Each point is reached from the start by the listed moves, each made 0, 1 or 2 times, or once backwards (-1), plus a little noise. Say if it took an odd or an even number of moves. Then give how often each move was made.
(in the rows, 100 means zero)

Moves:
(1): 129 98 114
(2): 103 118 90
(3): 87 118 116
Start: 115 97 82
Points:
195 113 74 => odd (2, 2, -1)
86 83 81 => even (-1, -1, 0)
118 131 125 => odd (1, 0, 2)

Moves:
(1): 126 101 106 100 94 107 95 111
(2): 101 130 97 96 99 102 103 98
(3): 87 102 126 91 106 105 96 98
(4): 105 102 106 125 111 96 107 96
(5): 114 102 98 85 135 90 109 101
(6): 95 95 90 105 108 139 96 88
(7): 101 94 104 97 93 106 128 99
(8): 91 102 97 100 107 110 101 142
Start: 91 96 103 120 81 108 96 107
Points:
130 84 102 161 139 182 134 87 => odd (1, 0, 0, 2, 1, 2, 1, 0)
122 78 99 91 137 130 161 50 => even (0, 0, 0, 0, 2, 1, 2, -1)
122 149 109 107 175 195 139 125 => odd (1, 2, 1, 1, 2, 2, 1, 1)
104 132 89 133 140 129 82 90 => odd (0, 1, 0, 1, 1, 1, -1, 0)
47 46 153 163 114 181 151 20 => odd (-1, -1, 2, 2, 0, 2, 2, -1)

Moves:
(1): 126 96 97 95 97 98 99 102 108 103 103 96 96 101
(2): 101 116 94 100 110 96 96 100 99 91 100 98 104 107
(3): 104 102 118 103 99 101 106 97 94 100 98 98 96 101
(4): 104 98 99 121 101 100 104 104 99 100 94 95 103 100
(5): 101 100 103 98 122 104 100 91 101 115 100 97 101 102
(6): 101 100 99 96 95 128 108 108 106 93 101 99 107 103
(7): 97 98 96 103 103 98 119 91 104 100 96 111 99 98
(8): 103 100 105 92 103 96 104 117 98 102 98 101 102 103
(9): 86 97 111 104 112 90 103 106 125 94 110 106 107 111
(10): 99 112 98 100 90 97 100 98 110 115 101 94 98 105
(11): 107 93 97 104 96 97 110 104 94 102 124 100 108 100
(12): 107 104 96 105 101 103 88 103 101 102 101 120 101 98
Start: 117 99 105 113 97 99 90 108 93 105 101 95 106 88
Points:
191 104 57 156 96 71 77 139 61 120 131 115 122 80 => even (1, 1, -1, 2, 0, -1, 0, 1, -1, 0, 2, 2)
126 78 172 108 158 53 104 129 116 149 172 142 124 107 => odd (0, -1, 2, -1, 2, -1, 0, 2, 2, 0, 2, 2)
130 95 110 91 100 128 144 99 194 127 158 75 126 127 => even (2, 0, 0, -1, 1, 2, 1, -1, 2, 2, 1, -1)
195 87 80 102 111 135 110 129 107 171 87 99 103 84 => even (2, -1, -1, 1, 2, 1, 1, 2, -1, 1, 0, 1)
191 82 96 154 124 142 80 101 122 146 100 108 107 82 => odd (2, -1, 0, 2, 2, 1, 0, -1, 0, 0, 0, 2)
